Every row gives one point. The points of each table are mixes of a few directions, plus a little noise. How many directions does each table use, and how many do they share? Where both have some left over, give the other angles between the two spaces (their principal angles), to ten degrees, smallest first.
In the rows, 128 means zero.

First (6 x 3):
[[124  75 147]
 [134 201 103]
 [124  67 150]
 [126  93 140]
 [129 144 123]
 [133 192 106]]
Second, 6 rows:
[[ 75 115 124]
 [ 84 117 130]
 [166 138 112]
 [205 148 103]
 [ 75 113 158]
 [165 134 139]]
Directions: first 1, second 2, shared 0; angles 60

First:
[[106 136  88 109 151 138 113 101]
 [126 105 107 108 147 110 105 136]
 [103 100 138 116 160 123 109 161]
 [206 163 107  60  95 111 199  34]
 [122 116 129 124 140 123 118 141]
 [ 98 142 204 200 108 165 145 180]
 [136 134 121 179  97 126 107 141]]
Second (9 x 8):
[[109  95 161 114 131 110 150 142]
 [132 164 116 159 108 132  99 141]
 [173 165  58 121 149 172 110  68]
 [160 168  73 134 134 162 104  90]
 [ 93 118 182 151  98  92 126 188]
 [152 152  88 129 136 152 114 100]
 [ 94  82 185 116 123  94 155 164]
 [ 84  81 200 123 116  83 156 180]
 [153 127  90 102 157 154 137  79]]
Directions: first 4, second 2, shared 0; angles 30, 30

First:
[[120 144 179  96 100  64 146 146 127  15 111]
 [145 156 111  99  92  79 141 138 127  81 134]
 [117 127  87 152 138 170 116 121 132 201 122]
 [ 98 114 114 145 141 177  90 100 126 161 133]
 [ 60 117 156 159 141 164 109 127 133 129  78]
 [115 101 120 138 151 184  81  84 121 160 163]
 [149 159  77 106  93 100 132 130 128 122 142]
 [169 169  66 110  92  84 162 154 133 147 129]
 [163 129 149 111 126  92 155 142 127  98 139]
 [147  63 221 164 205 166 149 136 128 165 127]]
Second:
[[146 108  85 143 152 121 227 118 151 104 130]
 [158 101 151 132 157 136 142 123 126 141 152]
 [115  68 214 184 206 158 203 152 145 142  78]
 [ 94 171  90 100  73 122  53 114 116 112 133]
 [ 78 167 112 150 101 135 107 167 132 178  56]
 [101 115 145 160 152 180  88 130 125 204 107]
 [183 150 116 101 106  98 112 144 117 156 158]
 [183 123 103 102 126 100 161 111 128  96 181]
 [127 150 167  95  95  84 100 141 117  66 128]
 [113 110 101 133 139 155 127  90 131 115 150]
 [110 144 125 108 102 119  89 117 120  94 136]]
Directions: first 4, second 5, shared 4

First, 8 rows:
[[103 114 117 103  92 127 149 139 130 148 154 128  66 145  93 136 107 173]
 [128 157 115 122 120 105 148 101 123  98 147 163 126 120 115 128 132 117]
 [174 196 108 156 139  88 142 152 149  33 139 180 194  99 121 106 142 108]
 [133 137 147 123 185 214  61 134 113 105  93  75 220 103 229 128 135  91]
 [120 100 126 150  85  88 150  92 128 185 130 124  27 175  69 172 146 162]
 [113  80 147 122 134 118 135 122 121 188 116 123 115 130 118 108 116 114]
 [167 158 120 157 139 116 123 183 154  72 122 139 181 113 128 110 133 133]
 [ 86  80 145  93 130 170 113 102 104 195 122  91  94 139 150 135 113 128]]
Second (11 x 18):
[[131 192 144 117  89 129 106 170  69  76 141 179 176 124 165 104 124  85]
 [108 122 167 151 167 138 131 187 187  62  77 100 173 165 119  94 142 106]
 [190  57  82 121 182 140 114 111 148 152 140 140 174 118 162 149 102 170]
 [136 129  92 154  96  98 162 149 114 160 105 141 104 168  92 120 150 129]
 [140 168  58  96  91 126 153 122  97 122 177 169 113 103 124 130 112 157]
 [181 125  51 143 123 155 115  94  89 175 121 119 123 148 162 183 150 162]
 [107 100 179 152 109  95 124  93 113 200 111 111  73 133 101 136 143 103]
 [132 111 157 101 143 111 120 147 137  99 158 170 170  99 137  95  89 117]
 [ 72 139 136 110 176 170 151 123 223  63 125  51 104 113  98 126 129 162]
 [ 65 165 227 106 112 135  90  87 115 116 149 100  92  80 139 130 122  83]
 [145 102 108 154 118 107 144 125 122 181 104 126 103 156 108 138 146 134]]
Directions: first 5, second 6, shared 2; angles 30, 50, 70

First:
[[112 121 170 119 185 120 195  58 159 147  55 178  71 185 205 108 130  55
   53 174 122 217 223 181  28 133  96 159 153 102  75  94]
 [138 132 103 133  94 133  89 170 110 117 171  98 162  94  82 140 127 172
  173 101 132  75  72  96 187 126 147 109 113 143 159 148]
 [145 136  87 136  72 135  62 197  97 111 200  79 183  72  51 148 126 199
  201  83 134  41  36  75 226 124 159  97 104 154 179 161]
 [120 124 149 125 157 125 163  92 143 138  90 154  99 157 168 116 129  90
   90 151 125 173 177 155  77 131 112 144 141 114 102 111]
 [128 127 130 128 130 128 131 124 130 129 124 130 126 131 132 127 129 124
  124 130 127 133 133 130 122 128 126 130 130 127 125 125]
 [137 132 105 132  97 131  92 165 112 118 166 101 158  97  87 139 127 167
  169 103 132  80  77  99 181 125 145 111 115 142 157 147]
 [115 122 161 122 173 122 183  71 153 143  69 168  82 174 190 111 130  69
   67 165 123 199 204 171  47 131 102 154 149 107  86 101]
 [132 130 118 131 115 130 112 145 121 123 146 116 142 114 109 133 127 146
  147 116 130 107 105 115 152 128 134 120 122 135 141 137]
 [128 129 128 129 128 128 127 129 128 128 129 128 129 128 127 128 129 129
  129 127 128 127 127 127 129 128 128 128 128 128 129 129]]
Second, 9 rows:
[[ 83 102 172 139 134 135 147 145 132 158 182 144  95  88 146 124 145 121
   77 118 140 116  88 133 117 129 186 157  95  92 160 173]
 [158 165  57 136 108  98 107 104 106  97 101 107 164 153  68 131 101 128
  184 106 122 130 153 125 152 177  72 105 181 166  99  75]
 [ 92  84 197 118 153 157 141 137 155 159 118 163  92 130 196 113 156 123
   64 168 115 129 122 138 100  86 196 147  79  91 144 167]
 [189 154 125 105 158 135 163 109 143 104  83 117 131 165 169 141 116 107
  151 154 142 192 194 140  81  82  27 117 148 150  85  93]
 [ 78  99 179 140 131 136 148 152 132 163 197 145  91  76 149 126 148 124
   72 114 144 111  76 131 120 125 194 160  88  86 168 184]
 [147 120  99 115 105 143  56 137 129 108  58 122 177 172 108 115 129 176
  176 160  78  79 127 103 189 110 164  83 120 158 126 110]
 [190 168  92 120 125 122 142 136 118  96 143  89 152 122 111 155 108 131
  187 108 159 155 144 118 125 109  29 112 152 161 112 106]
 [ 95  96 155 123 135 140 109 118 143 146  86 160 117 154 154 106 144 132
   93 164  93 110 133 134 131 124 196 130 107 112 131 136]
 [122 164  73 157 102  83 138 115  93 120 187 107 134  95  53 140 103 110
  150  59 156 129 113 131 139 211  88 139 178 136 126 108]]
Directions: first 1, second 4, shared 1

First:
[[103 158  56 158  92 184 160 125 120 213 180 108 124 136  79 110 119 112
  121  92  71 105 120 116 155 143 108 180 212 138 126 145]
 [115  72  44  35  94  72 165  16 151  74  35 138 129 117 135 131 145 160
  137 122 188 133 201 138 210 153 107  47  72  60 142 173]
 [117 101  69  67 115  91 128  82 159 121  81 144 129 152 129  94  99 127
  124  93 183 126 156 149 179 150 113  74  97  96 150 145]
 [155 161 211 192 143 164 125 196 105 138 186 113 121 107 118 160 147 140
  141 162  78 126  92 103  72 100 150 188 153 167 117  83]
 [138 128 151 125 154  96 131 160 104 130 124 126 147 147 157 124 125 107
  127 136 105 132 108 151 120 111 143 112  97 126 134 129]
 [124 152  74 142  96 159 172 136 124 206 172 108 126 138  80 111 116 124
  135  94  74 102 118 120 163 131 116 168 186 130 140 126]
 [133 128 185 154 143 146  99 135 127  83 130 133 118 100 142 157 151 143
  127 164 144 144 127 110  82 121 137 140 122 146 106 115]
 [134 150  95 141  87 169 158 130 150 180 167 115 109 125  66 120 115 152
  143  99 114 105 132 102 160 137 115 171 183 134 142 100]
 [123 100 113 101 131  93 156  87  98  89  84 123 143 111 160 154 167 130
  133 158 114 140 151 138 145 123 130  93  90  95 119 167]
 [110 130 201 160 182 140  23 160 140  79 123 159 126 137 180 114 106  92
   92 141 190 155 101 138  38 133 138 120 113 170  99 127]
 [154 129 207 134 170  97  92 182 125  97 124 140 135 140 163 127 117 122
  128 147 147 140 102 142  84 107 152 113  80 145 134  98]]
Second (8 x 32):
[[132 128 140 160 125 150 188 109  96 132 160  84 129 100 115 167 185 157
  148 165  80 154 111  89 146 112 134 165 138 116 132 139]
 [148 127  59  62  65 109 145 112 183 152  94 159 108 135  71 104  80 156
  145  73 160  69 188 143 185 148 109  99 140 111 151  91]
 [118 116 147 128 167  98 120 133  92 110 112 122 153 142 181 129 142  97
  116 147 113 150 108 151 112 117 140 102  90 120 120 162]
 [154 100  81  43 111  38 183 111 121 124  63 136 148 144 137 125 124 135
  150 114 112 101 168 171 194 118 131  56  66  75 156 134]
 [101 111  62 100 126 106 157  85 106 143 102 116 149 144 145 115 136 103
  119 116 108 133 137 148 168 137 116  99 121  96 130 185]
 [134 154 219 213 153 198  96 166 124 116 195 109 107  99 121 158 155 146
  128 169 127 158  84  76  60 116 143 201 163 177 109  96]
 [120 163 197 194 143 202  31 178 169 122 177 155  97 122 112 116  95 121
  104 124 179 129 101 102  42 140 129 181 181 198 103  82]
 [115 128 121 124 137 124 103 129 133 128 120 141 132 142 140 112 112 108
  115 117 143 126 127 143 118 135 125 117 127 134 122 138]]
Directions: first 5, second 4, shared 3; angles 30

First:
[[ 99  77 168 210 122 162 194   7 181  96 111 103  85 169 232 127 195 183
  188 101 138  71  67 168  95 165 223 225 162  82 139 186]
 [113 124 143 147 141 129 143 116 140 138 133 121 123 124 137 131 125 127
  138 135 129 131 119 142 120 128 131 141 137 131 142 135]
 [117 139 135 126 148 116 125 153 127 157 141 128 136 108 104 134  99 106
  121 149 125 153 137 135 128 113  96 111 128 150 147 117]
 [ 96 146 152 141 177 106 134 166 135 190 155 120 141  87  91 144  73  86
  124 172 123 174 138 151 122  98  70 108 136 172 174 111]
 [114 145 136 125 156 113 123 162 126 165 144 127 140 101  95 136  90  98
  119 155 124 160 140 137 128 107  85 107 129 157 153 112]
 [114 114 144 155 133 136 150  95 145 126 126 119 116 136 155 130 141 140
  147 125 131 116 111 145 117 135 150 156 139 120 138 145]
 [171 154  83  60  98 117  75 192  84 111 122 152 152 126  75 119 115 116
   86 120 124 140 166  83 157 120  96  68  97 133  90  95]
 [138 142 115 103 128 118 107 165 112 136 133 137 141 117  97 128 109 113
  110 135 125 144 146 116 138 118 100  99 118 141 124 111]
 [122 125 135 137 133 129 135 120 134 132 130 125 125 128 135 129 129 129
  134 131 128 127 123 135 124 128 131 136 132 128 134 133]
 [172 136  86  76  85 131  89 152  95  85 112 147 138 145 111 115 147 141
  102 101 129 112 149  87 150 138 134  98 103 110  79 114]
 [151 104 114 130  86 151 133  76 130  70 102 131 109 168 176 115 186 173
  140  86 135  79 111 114 129 160 192 159 125  83  90 151]]
Second:
[[188 142  70  54  73 130  73 168  81  75 106 155 144 149  98 110 147 141
   90  94 126 112 159  71 159 137 130  81  93 109  63 107]
 [ 97 121 157 165 157 126 156 108 153 154 139 113 120 117 143 137 120 121
  148 145 129 136 113 157 111 123 127 152 146 138 160 139]
 [ 93 120 161 169 159 127 160 105 155 158 141 112 119 116 146 140 117 120
  150 148 129 137 109 161 110 123 127 154 148 139 166 140]
 [116 125 140 142 139 127 140 120 137 140 132 123 125 124 133 132 124 124
  135 134 128 131 122 140 121 126 128 137 136 132 141 133]
 [122 127 133 134 132 129 132 125 132 133 130 126 126 126 130 129 126 127
  132 132 127 129 125 132 125 128 127 131 131 130 134 130]
 [190 142  70  53  71 130  72 169  80  74 107 156 144 148  97 110 148 143
   89  93 128 113 161  69 160 138 129  79  93 108  61 106]
 [160 135  98  89  99 128  99 150 104 100 116 142 137 138 112 120 138 134
  108 110 127 120 145  98 145 133 129 103 109 118  94 117]
 [ 56 110 196 215 193 127 193  80 183 190 153  96 110 104 163 149 106 113
  174 169 129 146  90 195  90 116 128 182 168 151 205 154]]
Directions: first 2, second 1, shared 1

First:
[[173 122 123 124 115 133 146 144 104 133 144 128 112 125 131 100 120 128
   39 145 127 120 151 135 126 146 172 143 103  95 140 164]
 [189 120 121 123 111 134 153 149  95 135 149 129 106 123 132  90 117 127
    7 151 127 117 159 137 126 152 188 148  95  84 144 177]
 [ 95 133 132 131 137 125 115 117 145 124 117 128 140 130 126 149 134 128
  193 115 129 134 111 123 129 115  96 117 146 152 119 101]
 [ 85 134 133 132 140 123 111 113 151 123 113 128 144 131 125 155 136 128
  214 111 129 136 106 122 130 111  86 114 152 160 117  93]
 [150 125 125 126 122 130 137 136 116 131 136 128 120 126 129 114 124 128
   85 136 127 124 139 131 127 137 149 135 116 112 134 146]
 [132 127 127 128 127 128 130 129 126 128 129 128 127 128 128 125 127 128
  120 130 128 127 130 129 128 130 132 129 126 125 129 131]
 [ 91 133 132 131 138 124 113 115 148 124 115 128 141 131 126 151 135 128
  201 114 129 135 109 123 129 113  92 116 148 155 118  98]
 [157 124 125 125 120 131 140 138 113 131 138 128 118 126 130 110 123 128
   71 139 127 123 142 132 127 139 156 137 112 107 136 151]
 [ 80 135 134 132 141 123 109 111 153 122 111 127 145 132 125 158 137 129
  222 110 129 137 104 121 130 109  81 113 154 163 115  89]]
Second (9 x 32):
[[110 143 126 170 137 120 166 152  87 150 122 174 154 128 136 119 116 159
   66 175 157 177 117  91 144 207 209 123 114 176 183 147]
 [110 117 138  96 102 146  83 141 134 110  87 101 116 131 130 144 126 131
  172  87 101 108  92 160 121 139 120 123 104 106 138 138]
 [147 140 113  83 122 117 127 115 140 114 133 129 121 131 132 131 121 112
  135 121 122 114 146 130 132  96  91 124 144 113 106 113]
 [132 129 133 138 133 127 133 119 141 123 147 116 135 128 127 119 133 114
  137 140 140 123 138 125 123 112 104 141 148 134  86 105]
 [125 115 130 190 169 121 151 106 131 159 161 145 128 120 111 132 149 137
  129 134 134 143 149 111 125  91 133 119 139 141 148 135]
 [138 135 120  99 124 122 126 120 138 119 130 126 123 130 130 130 125 117
  137 122 124 118 138 131 130 107 102 126 139 119 112 117]
 [156 100 141 103  99 154  91 139 134 113 118  79  96 126 125 118 131 116
  121  92  96  83 123 175 110 115 123 144  96  66 114 156]
 [115 140 119 152 145 114 157 132 106 148 128 170 142 127 130 132 123 149
  101 151 144 163 129  98 142 157 167 112 127 162 173 137]
 [119 133 135 121 121 130 119 127 141 115 127 112 138 131 131 126 127 117
  154 131 135 123 120 130 125 129 103 138 142 136  91 103]]
Directions: first 1, second 5, shared 1

First (9 x 32):
[[130 139 118 133 132 133 122 123 116 138 137 142 113 121 133 112 151 137
  119 125 127 135 135 124 118 134 117 144 135 124 137 103]
 [125 119 139 124 122 122 134 132 140 117 118 116 145 136 125 142 108 120
  133 131 130 121 121 131 138 123 137 112 124 131 120 152]
 [137 130 112 127 145 137 122 129 113 143 140 133 104 113 121 120 135 131
  143 121 121 134 134 130 122 126 132 145 117 131 126 110]
 [112 124 158 130  96 111 140 126 158  99 105 117 175 156 141 145 112 122
  101 140 141 115 116 124 141 131 122  96 147 124 131 164]
 [121 112 151 122 112 116 141 134 153 105 108 106 164 146 126 155  92 115
  131 136 134 114 113 133 146 120 141  96 125 132 116 175]
 [123 133 132 131 120 125 128 124 131 124 126 132 135 133 135 124 136 131
  114 130 131 128 129 124 126 133 120 127 138 124 135 125]
 [134 108 131 117 138 127 134 140 135 124 122 106 133 126 111 152  89 114
  162 126 123 120 119 140 142 112 155 113 102 139 106 161]
 [140 142  97 132 154 145 113 124  96 158 154 150  80 102 125 100 164 141
  136 117 118 144 145 126 108 133 120 167 123 126 136  76]
 [130 146 113 136 133 136 118 120 110 143 143 151 104 118 137 102 167 142
  111 124 126 140 141 120 111 139 109 154 141 121 144  86]]
Second:
[[135 113 105 120 138 123 144 124 107 148 120 155 117 124 117 127 143 145
  119 122 135 139 124 128 121 139 128 136 130 121 142 124]
 [145 127 120 108 132 143 117 126 136 121 133 138 110 123 130 126 138 125
  133 124 136 127 126 132 150 128 130 143 139 131 128 111]
 [123 120 141 128 115 120 130 128 143 113 120 119 145 138 130 133 124 123
  118 134 134 124 122 126 137 128 127 119 136 125 129 142]
 [100 249 175 159 110 167 113 125 158 119 143  98 169 138 195 140  76 100
  145 122  88  86 165 130 101 106 113  74 125 162  89 118]
 [117 138 141 150 128 128 109 133 129 124 147 101 124 121 129 115 126 117
  141 134 113 129 138 124 116 118 126 135 114 132 118 120]
 [134  98 118 120 129 116 135 128 122 128 121 139 123 129 113 126 143 137
  117 130 141 138 117 127 135 136 129 139 134 118 141 132]
 [133 107 121 122 126 121 128 127 127 125 125 137 122 129 120 122 145 134
  117 131 139 136 121 125 137 135 126 141 137 120 139 125]
 [127 102 116 131 132 112 138 127 111 138 123 138 123 126 112 122 144 141
  116 130 134 142 122 125 119 138 127 138 127 116 142 131]
 [139 100 115 114 142 123 139 134 120 137 120 129 121 122 106 141 114 129
  146 124 130 131 117 136 136 125 147 127 112 130 123 147]]
Directions: first 2, second 5, shared 2

First, 10 rows:
[[137 140 178 113 101 110 126 108 142 133 135 108 149 144 137 142  88 191
  132  96 117 140 173 142  65 139  81 130 125  80 139 120]
 [ 95 164 158 120 120 116 175 159 129 127 169  84 110 122 140 168 151  95
  109 129 143 121 194 105 137  89  94  51 150 105 178  71]
 [ 97 107 144 130 104 120 137 139 145 110 152  96 103 106  88  94 145  86
  149  93  96 171  90 133 148 122 155 153 139 168 161 145]
 [119 152  62 147 195 139 111 156 124 144 140 150 104 135 120 125 184  67
   91 199 175  89 115  91 206  84 170  84 137 129 131 125]
 [157 135 116 122 130 147 151 122  90 132  91 162 153 130 184 174 113 152
  122 152 148  86 159 130 110 149 100 103 115 123  84  98]
 [117  74  73 149 139 147 102 133 129 108 111 153 100  99  77  57 163  59
  155 128 101 157   7 135 197 140 219 202 124 222 109 190]
 [148 105 132 124 109 136 126 108 116 121  98 146 146 124 139 124 101 159
  147 110 111 134 109 149 100 163 125 167 114 145  96 143]
 [124 113 152 122  99 124 138 122 131 117 127 115 130 119 123 121 114 136
  146  96 104 151 120 142 108 143 122 149 127 142 132 132]
 [146 154 128 124 146 126 119 121 125 146 123 141 145 150 153 155 114 166
  107 152 155  98 171 121 107 123  99 100 124  80 118 112]
 [139 138 139 127 137 115  96 112 149 142 134 126 139 151 119 119 109 172
  121 126 132 132 140 131 101 127 117 141 125  86 132 144]]
Second (11 x 32):
[[138 113 152 118 100 125 150 112 110 118 106 127 145 116 156 150  97 161
  141 103 109 130 146 146  88 160  93 135 112 130 113 113]
 [117 141 108 135 139 145 118 154 146 133 152 130 110 137  95 101 168  75
  129 143 143 134  98 112 175  96 180 132 157 150 139 146]
 [ 96 135  83 145 174 124 131 158 125 128 150 121  90 112 111 122 183  52
  101 171 148 114 111  97 205  88 160  85 133 147 155 117]
 [ 89  90 125 141 170  53 119  98 115 115 124  86  99  81 134 137 108 152
   94 127  95 136 144 129 125 143  64  96  62  98 174 107]
 [ 86 134 164 126  98 119 135 155 172 118 187  75  97 124  68  88 158  75
  146  87 106 182 109 121 150  92 161 139 166 148 190 143]
 [183 133 171  99  61 165 182 109  82 124  72 163 190 138 211 195  67 203
  159 100 127 100 185 160  38 186  67 132 124 125  58  89]
 [129 107 100 137 168 100 125 104  94 126  94 139 127 104 165 157 110 155
  100 156 128  98 145 128 125 151  83  99  77 109 116 106]
 [118 103 121 133 118 132 125 130 132 115 126 126 116 113 103  98 137 102
  146 111 106 152  81 136 146 136 159 163 128 169 128 152]
 [138 135 140 122 110 142 124 130 139 131 131 133 138 142 120 119 124 135
  141 116 129 136 123 133 116 128 141 148 144 130 120 141]
 [167 164 111 125 148 153 108 126 126 154 115 168 157 169 152 148 121 162
  113 167 172  87 156 120 115 121 128 116 139  89  91 127]
 [147 154 133 126 122 151  91 135 167 146 149 141 139 171  92  93 134 135
  139 126 146 140 110 126 125 107 172 164 164 114 123 168]]
Directions: first 4, second 5, shared 4

First, 8 rows:
[[ 69 132  68 118 140 118  73 101 110 106 126  96 142 130  75 146 196 111
  137 175 131 114 150 148 134 128 186  97 121 143 105 143]
 [157 126 158 134 122 132 156 142 137 138 130 144 121 127 154 119  95 136
  124 104 125 136 117 117 125 128  99 144 131 121 139 121]
 [ 92 130  92 122 135 122  95 112 117 115 127 109 137 129  97 138 168 118
  132 156 129 119 141 140 133 128 163 109 124 137 114 138]
 [ 53 133  51 115 143 116  56  95 105  99 125  87 145 130  60 151 213 107
  139 188 132 110 157 153 136 128 202  88 120 147  99 147]
 [135 128 135 128 126 129 134 131 130 131 128 132 126 128 134 126 121 130
  127 122 127 130 126 126 127 129 121 132 128 126 131 126]
 [183 125 183 137 118 137 179 152 145 147 131 158 116 126 178 112  67 143
  120  86 125 141 108 109 122 128  75 157 134 114 149 116]
 [234 121 236 146 108 145 229 175 161 167 132 186 103 125 224  96   7 159
  114  43 121 154  88  92 116 128  23 185 140 101 169 101]
 [102 130 102 123 133 123 104 116 121 118 127 114 134 129 105 136 158 121
  131 149 130 121 137 137 130 128 154 114 124 135 118 134]]
Second:
[[171 137 140 144 110 137 139 147 129  78 136 122 151 138 129 105 118 112
  136 126 115 137  97 106  85 122 112 127 169 155 156 112]
 [158 118 177 130 139 137 190 142 141 178 126 170  95 116 190 122  64 155
  117  77 140 135 131 118 151 137  83 164 102  94 137 117]
 [179 119 199 131 103 126 166 148 153 178 126 155 116 130 172 119  67 154
  110  87 116 146 105 122 133 118  62 158 130 107 134 129]
 [ 20 121  60 101 205 124 124  82 105 189 114 145  73  93 130 168 164 147
  126 136 180  95 211 159 211 161 202 123  29  79  84 140]
 [ 61 137  45 122 159 127  79 100  99  79 128  97 140 124  75 141 202 100
  146 177 142 106 161 140 130 139 207  94 120 149 114 133]
 [155 127 158 128  85 116 104 138 142 133 127 112 151 146 113 124 127 128
  121 137 102 144  96 132 110 105  97 124 159 142 124 140]
 [125 134 107 132 108 124  90 126 124  85 131  99 159 140  89 125 164 106
  137 160 111 130 112 129 100 116 145 106 162 159 129 132]
 [154 132 138 137 115 131 132 140 131 103 133 124 139 135 129 116 120 121
  132 126 118 134 109 117 105 124 117 128 153 142 142 120]]
Directions: first 1, second 3, shared 1

First (11 x 32):
[[138 112 119 136 114 129 134 132 164 123 107 165 111 129 150 189 110 125
  145 117 121 154 163 157 132 116 124 131  99 141 136  96]
 [ 70 177 171  52 129 186  90 141 137  93 184  45 124 226  56 121 172  87
   55 138  98 181 194   7 137 109 100 146 153  67 123 224]
 [135 124 138 112 125 163 114 125 193 121 118 171 118 150 111 198 141 114
  134 128 113 172 193 138 153 100 114 142  95 122 157 111]
 [187  96 169 146 174 108 111 112 142 148 155 166 117  88 135 117 142 154
  166 137 122  95 106 141 162 127 193  87 134 141 161 109]
 [124 157 117 120 148 142 132  73 112 146 106 118 128  75 139  76  72 115
  102 119 176  91 111 134  69 138  73 141 112 115  98 178]
 [133 131  93 136 104 124 158 109  94 139  99 145 138 116 145  99 134 126
  137 140 144  95  95 144 113 139 117 121 127 134 113 115]
 [102 139 137 142 152 112 110 156 107 127 148  77 157 111 102  84 127 147
  114 120 135 123  90 131 126 141 126 154 157 129 127 141]
 [148 113 127 137 122 106 141 125 100 134 134 133 119 126 149 111 136 136
  143 136 123 102 101 121 133 139 162  96 141 137 122 119]
 [145 114 136 145 140 116 123 141 124 138 139 142 147 117 112 110 165 150
  152 140 121 113  97 145 161 131 160 122 144 138 152 100]
 [115 126  92 134  86 119 158 140 100 123 106 129 132 149 146 133 136 123
  132 132 125 127 116 134 120 136 123 126 131 137 110 107]
 [113 119 111 148 114 103 136 154 136 116 111 116 115 121 164 171  74 130
  129  99 130 154 142 156 103 132 116 142 114 148 110 108]]
Second (10 x 32):
[[121 140  97 142 122 144 138 124 113 146 102 151 179 109  89  86 177 140
  140 150 146 102  83 172 144 131 106 158 132 131 147  99]
 [115 146 146 106 147 150 110 110 152 122 131 112 114 125 120 137  94 111
  100 114 139 144 164 110 104 120  94 143 112 110 121 169]
 [141 105 106 162 117 115 137 152 144 135 105 171 152 113 126 156 152 150
  165 132 122 132 111 190 159 125 143 141 121 156 156  59]
 [125 132 119 120 107 126 141 137  82 129 142 115 146 165 109  87 192 127
  129 157 112 105  93  93 152 137 155 108 161 118 128 129]
 [125 136  96 144 114 138 142 132 109 144 107 152 181 121  89  87 192 142
  145 156 136 101  80 165 155 132 120 150 140 134 149  93]
 [132 104 164 111 116 123 115 168 165  98 164 122  85 194 140 211 137 119
  131 121  77 185 193  82 161 110 176  98 130 126 139 121]
 [117 129 168  92 131 149 103 141 167 101 161 106  92 185 120 186 124 105
  105 120  95 181 203  69 139 108 138 120 122 108 131 162]
 [128 140 125 121 132 121 138 106  87 134 133 100 125 115 141  77 111 123
  112 132 144  93  98 104 100 143 124 112 143 120 103 163]
 [142 119 139 145 158 109 120 108 159 131 112 131  90  68 182 162  19 130
  126  85 156 135 153 161  77 131 107 131  92 144 108 138]
 [135 129 123 138 142 108 138 103 104 139 119 116 116  83 161  95  76 130
  124 115 156  96 102 137  88 144 119 118 123 133 101 148]]
Directions: first 6, second 4, shared 4
